Each row is a point. Two turns around zero, p and q, are shown by what they do to some points. Write where each new point lands after one turn and then the other. Backwards means that the second turn is done in reverse. Each puzzle has new turns, and all numbers are rounded.

Turn p:
[-45  -1] => [-40 -22]
[15 10] => [ 9 16]
[ 31 -10] => [32  5]
Turn q:
[ 28 -14] => [ 24 -20]
[-32  32] => [-25  38]
[  4 -18] => [  0 -18]
Where do these land?
p, then q: [ 12 -28] => [ 19 -24]
p, then q: [ 2 53] => [-12  52]
p, then q: [-10   0] => [-10  -3]
p, then q: [ -4 -25] => [  3 -25]

Turn p:
[-41  36 -21] => [-53  13 -21]
[-30  -1 -16] => [-33  -7   6]
[15  3 16] => [19 11 -2]
[ 47 -13   1] => [ 45 -17  -9]
[  8 -25  20] => [21  0 25]
Turn q:
[42 10  5] => [ 37 -22  -3]
[-3 17 -6] => [10 15  2]
[15  2 30] => [ 10 -22  23]
[-55  -5   3] => [-44  30  16]
[ 26  13 -30] => [ 30   6 -29]
[-25 -38  -3] => [-44  -7 -10]
Where do these land?
q, then p backwards: [ 5 21 20] => [  4 -23  18]
p, then q: [12 15 -9] => [  3   7 -20]
p, then q: [27  5 18] => [ 30  -8 -10]
q, then p: [-44 -41 -29] => [-67  -2  -1]

Turn p:
[21 41 46 25] => [-10  55   1 -42]
[-48  14 -10 -25] => [-48 -28  -1  12]
[ 35 -14 -17  14] => [ 41   3 -14   0]
[40 -2 -5 10] => [ 36   9 -11 -16]
[-14 -15  12 -11] => [-7 -7 23  9]
[-12  -4 -13  27] => [ -1  13 -16  25]
[-21 -19 -12 -39] => [-11 -44  17  11]
Turn q:
[ 20   7  28 -17] => [ 24  17  19 -17]
[  0  35  -1 -26] => [-17  25   8 -31]
[ 12 -42 -12  19] => [ 19 -10 -17  41]
[-10  11  -6 -22] => [ -9  10 -11 -21]
[-34  21  12 -14] => [-15 -14  -1 -39]
[ 12 -33 -19  59] => [  0 -28   3  66]
Where do these land?
p, then q: [ 6 50 -4 52] => [-66  27  -7 -12]
q, then p: [-32  -2  14   3] => [ 12 -23  19  13]
q, then p backwards: [ 18 -15   9   4] => [  9 -21  -3  10]
p, then q backwards: [ 20 -47 -25 -11] => [  8 -41  33  24]
q, then p: [ -7 -31 -13  -6] => [ 19  -7 -25  13]
q, then p backwards: [-12  -3  -7 -26] => [13 25 -7  7]
p, then q: [  6  48  25 -15] => [ -7  11 -28 -47]

Turn p:
[-37  42  12 -56  15 -17] => [ -3  37  25 -67 -18  11]
[ 23  19  31  43 -18 -23] => [ 37  12  24  46 -18 -10]
[ 22 -12   9 -16  -8  -2] => [ 23 -18  -1  -7  10   4]
[ 38  -1 -10  27  36   3] => [  7  17  -8  30  45 -16]
[ 20   1 -26  -6  -5 -31] => [ 21   3 -22  -9  -1 -33]
[-32 -19  23  12   2  -9] => [-22 -16  34   4 -13  -7]
[-27 -19 -20 -19 -16  61] => [-42 -26 -31 -11  -3  48]
[ -7 -10 -19  14  -7  18] => [-20  -8 -20  14  -3   4]
Turn q:
[-15  21  32 -17  -8   3] => [-12   8  31 -17  -6  23]
[-25  10 -18 -15 -44  -2] => [ 28 -11   5 -16 -43  15]
[ 12  -5 -15 -13 -32 -37] => [ 46  -9  15 -10  -7 -20]
[ 25 -18  30  37  31  34] => [-27  27 -21  34  44  17]
[ 32  -4 -35 -16  -9 -27] => [ 36 -25  -8 -15  12 -31]
[-13 -19   6   4  10 -34] => [  0   6  21  18  -8 -31]
[-6 40 28 55 34 34] => [-52  59 -31  -9  12  20]
[ -7   3  -6 -18  26  38] => [-36 -26 -15  -2   4  19]
[ -2 -28 -20 -17  -8  -8] => [ 17 -29   2  16  -9 -11]
Where do these land?
q, then p: [-17  18   2 -10 -18  -8] => [ 19 -11   1 -11 -11  20]
p, then q: [59  8 29  9 19  3] => [-22  20 -22  -3  58 -12]
p, then q backwards: [-30  -3  19  23   4  -8] => [-31 -11  20 -10  13 -13]
p, then q: [-17 -12  32  23 -20  21] => [ 2 24 -4 35 -5 32]
p, then q: [-14 -25   9   3 -27 -30] => [35  2 26 25  0 -4]
p, then q backwards: [ -2 -14 -23 -60  14 -18] => [ 28  54 -25 -18   9 -10]
p, then q: [-13  15   5  23   8   6] => [ -7  26  -2  -8 -13  10]
q, then p: [ 34  13 -73 -10  19  34] => [-29 -30 -56 -33  25 -42]

Turn p:
[ 29 -10 -13  18  38  12] => [11  6 38  0 37 -5]
[ 15 -42  13 -20  13 -10] => [-18 -44  11   1  20  -6]
[  5  10 -30 -11  -3   9] => [ 20   9 -17 -13  16  -4]
[-12  25 -18 -37 -12  42] => [ 34   1 -26 -46  -8  18]
[ 19  46 -35 -26  20  34] => [ 53  22   0 -48  12 -15]
[-47 -23  20  12 -47  -1] => [-32  -7 -34  23 -29  44]
[-22  13  37  30   1 -27] => [-34  18  17  21 -38  -4]
[ 25  -5  17  16 -12 -17] => [  4 -11  11  34  -8 -12]
[-13 -15   7  18   1 -41] => [-39   5  -3  27   0 -14]
Turn q:
[ -4   6 -19 -17  51 -29] => [  2  36   0   7  30 -44]
[ 39 -20  29  22   6  47] => [-24 -34 -44  11  19  36]
[ 20 -11  22  -6 -30  -6] => [ -8 -24   4  26 -23  10]
[-65 -31 -18   0  -3   2] => [-22  -1  31 -60  -7 -20]
[40 30 -5 24 14  3] => [ 23  18 -41  22   6  16]
[-15  16   7 -28   8  27] => [ 9 -8 25 -5 33 14]
[-12  11  19  17 -38 -13] => [ -3   6  16   2 -39  26]
[ -4  -2 -34 -11  -8 -30] => [ 21   6   8  -4 -19 -37]
Where do these land?
q, then p: [ -5  12 -49  -2  -7 -22] => [ 20 -16 -11  19  -7 -44]
p, then q: [-14   1 -15 -19 -15  16] => [ 22 -18  -4  -6  14 -15]
q, then p: [  8  10 -20  17 -53 -15] => [ 36 -25 -26  34  -7   8]
q, then p: [ -5  29  -2  12 -18 -13] => [ 33  -1   0   8 -18   2]
p, then q: [ 31 -35  45 -11  18  -3] => [-65 -17   3   1 -12  -2]
q, then p backwards: [-29   8  -5  13   2  23] => [-16   2  -8 -11  20  28]
p, then q: [  7 -36  25  11  36   4] => [-51   2  15  -5  16  16]
q, then p: [-43  28 -22 -20  -3 -17] => [ 13 -23  19  -3 -41 -32]
p, then q: [ 51 -17  43  -1  42  28] => [-69 -22   2  42   5  17]

Turn p:
[ 26  -4  29 -11  25  -8 -15  -8] => [ 19 -14  30   3   4  -5  -3 -33]
[ 28 -63 -15   5  23 -22  24 -11] => [-19 -37   9   5  -9 -67  13  -9]
[ 10 -69  -5 -16  16  35 -29  12] => [-56 -45  26  15  27 -12 -24 -11]
[ 23  37 -14 -21   3  17  10  16] => [ 33   0 -13 -11  13   4 -38  14]
[-12  41  -6  -1  -3 -17   1 -34] => [ 25  33 -30  -2  -6   8  11 -21]
[-19  44  12  17  22  -3   5  -2] => [36 33  1 18 11 14 15  7]
[-59   8 -12  -3 -36 -18  24   9] => [-28  51 -18  -6 -34   8   7  31]
[  3  39   7  17  21 -20 -57   9] => [ 37  -8   1  45  -9  46   3 -21]
[-13 -14  14   7 -44  -5  25   3] => [-23   9   3 -37 -21   3  19  20]
[ 14 -21  -9   7 -28  42  13   5] => [-25 -24  -9 -32  25   1  -3  23]
Turn q:
[ 45  22   8 -18  -8 -13  25 -37] => [ 41 -19 -22  36   4  23  24 -15]
[  2  39   2 -10 -31  -7   9   2] => [ -8  14 -30  34 -12   0   7 -15]
[ 26 -10  13 -20 -17 -18 -13   4] => [ 32  16  -7  -7 -18   6   2 -19]
[ 20   7  47  -5 -24 -12  40 -10] => [ 23 -27 -10  25 -23 -20  29 -37]
[-37  -1   0   4  25  23 -37  -6] => [-23   6  30  -4  19   0 -45   7]
[-41 -13 -34   8  60  34 -26  48] => [-57  31  55 -37  33   3  -8  33]
[-34 -40 -27  -3   7 -11   8   0] => [-22 -17 -10 -51  10   5  -8   3]
[ 27   7  13  25 -14 -42  11 -15] => [ 41  -8 -33   9   3 -28  13   3]
[ -8 -12 -21  20   1  45 -17  12] => [-25   3  26  -5 -18   9 -15  39]
Where do these land?
q, then p: [ 42  44  10 -16   2  11  21  19] => [ 29   6 -10 -24  20 -11  42  34]
p, then q: [ 23   1  -7  31 -18  20  -9  20] => [-10  -2  28 -33 -17  11  18   8]
q, then p: [ -6  -8 -28 -30  31  22 -25 -34] => [-11  -9  27  16  54  22 -17 -10]
p, then q backwards: [-16  29  25  17  12  17  -4 -23] => [ 25  15  -8 -27  29 -18  -2  10]
p, then q: [ -4 -31   0 -44  31   8 -38 -10] => [ 14 -21   5   3  24 -23 -61   5]
p, then q: [-11   0   3  20 -44   7  -6  14] => [-40   0  12  -5 -25  15   9  -7]
p, then q: [ 20   5 -33  15  23   9 -14  40] => [ 13  16  21 -34 -13 -20   2  40]
p, then q: [-34   1 -33   8  -8 -56  29  33] => [-20  36 -53   7 -39 -31  15  15]
q, then p: [-24 -26  32 -20  -7   8  34 -29] => [-49  -7   2 -14   2 -22  19 -36]
p, then q: [ 11 -15  31  20 -21 -47  12 -29] => [  5 -38 -37   8 -24  12  23 -35]

Turn p:
[ -4  25   8   5  19 -21 -35  15  10] => [ -8  15 -17 -11  -4  24   6  35  24]
[ 57 -13  59   3  13   5 -15  12   8] => [  9   4 -49 -37 -37  -1  -5 -35  33]
[ 18  35  -8 -11 -11   5  17  23 -10] => [-28  -3  15 -25  21  21  -5 -18   3]
[-16 -12 -35  -7   8  15 -17 -47   4] => [ 13  -5  13   2  -6 -32  -6  38 -39]
[12 -2 14 32 20 17 -7 16 12] => [-14  28 -22   5 -21  -1 -20  -7  11]
[ 13  11  15   3 -19 -11  28  11  25] => [ 14  17   1  -6  10  29   3 -33  -1]
[ -6  29  31 -18 -38  21  19  24  -2] => [  9 -12  24 -14  26  24 -30 -31  30]
[-27 -37 -27 -27  24  -6   1  -9  -6] => [  1 -27  22  27 -28 -13  24  21 -18]
[-23 -29 -42   3 -16 -13 -12 -10 -14] => [ -1 -26  -4  35  16 -12  11  24 -31]
[-24  -7 -16  19   0 -12  21 -34 -26] => [  3  10  16  24  25 -38  22   5 -11]
Turn q:
[ -1   1 -13  33 -11   1  -6 -27  11] => [ -2 -17   7  12  28 -28 -11  10   6]
[  8 -14  16  -3   5  20  37  39 -15] => [ 30  41 -10 -16   6  25   6 -20  -1]
[  3  28   5  -5 -18  -6  26 -16  41] => [ 33  -8   6  23 -16 -32   2   7 -28]
[ 25   4  10  -5  29  -7 -18  20 -40] => [-33  30 -23 -29 -12  15  -2  11  12]
[-27  28  -2  -5   7 -13  -5 -50  -4] => [-27 -33 -24  32  -7 -23  -6  -7 -15]
[ 32  -7 -16 -12 -21  -8 -21  55  28] => [ 26   7  45 -43 -27  10   0  26  11]
[  4 -11  48  -2  -3   5  13   9  37] => [22 35 24 37 -9  7 12  8 -9]
[-26   1 -12   4  17 -13  31   7  26] => [ 33 -16 -12  18   3  20 -19   7 -19]
[  6 -18 -29 -13  -8   0  13 -21   7] => [  9 -29   0  -9  17  -2  25   3 -13]
[-26 -14  10   4  -5 -32 -25   8 -45] => [-51   1  10 -11   5  25 -27 -22  -7]
[  4  17 -39   2 -18  23 -40 -30  -8] => [-20 -42   2 -14   1 -39  10  -4  35]
[ -3 -14  22   1  27  31  -5   9 -38] => [-19  31 -25   1   9  23  10 -20  30]
Where do these land?
p, then q backwards: [ 17  -8   7 -15  -5  15  13  32 -16] => [-32   3 -11 -12 -11   3 -20  -2 -22]
q, then p: [ 44 -22  18   5   7 -36  -3  29 -23] => [-21 -18  43 -21   7  19 -16  13  40]
q, then p: [-18   9 -34  -1 -38   1 -25 -16  -8] => [ 44 -17 -11  18 -21 -11  26   4   2]
q, then p: [ 10  -4   8   8  -8  19   8 -17  15] => [ -6  24  -6  -2   0   3  20 -13   2]
q, then p: [ 13 -20   1 -11  12 -28  20 -12 -29] => [-29 -16  37   7   3 -20   2   9   7]
q, then p: [-12 -21 -11  21  15  13  -6   4  -8] => [ -3  14   4   0 -32   2 -13  12  -8]
p, then q: [-19  18   0   8 -29  -8  22   9 -23] => [ -3   9 -24  34   8  13  -2  24   9]
q, then p: [-23 -25  12 -13  12 -16 -21 -15  17] => [  0  11  -2  34  -4 -15 -28 -14  16]
q, then p: [ 13  61  -3   3  -3  76 -44   6 -10] => [ 59  24 -10  -4  17  63  22   8 -52]
q, then p: [-13 -21 -21  -6  26 -19  15  -9  32] => [-34 -12 -17  18 -22 -14 -17 -24  -1]
p, then q: [-12  32  22   1  11 -17  21 -11  52] => [ 19  31 -18   1 -36 -45  17  -4  11]
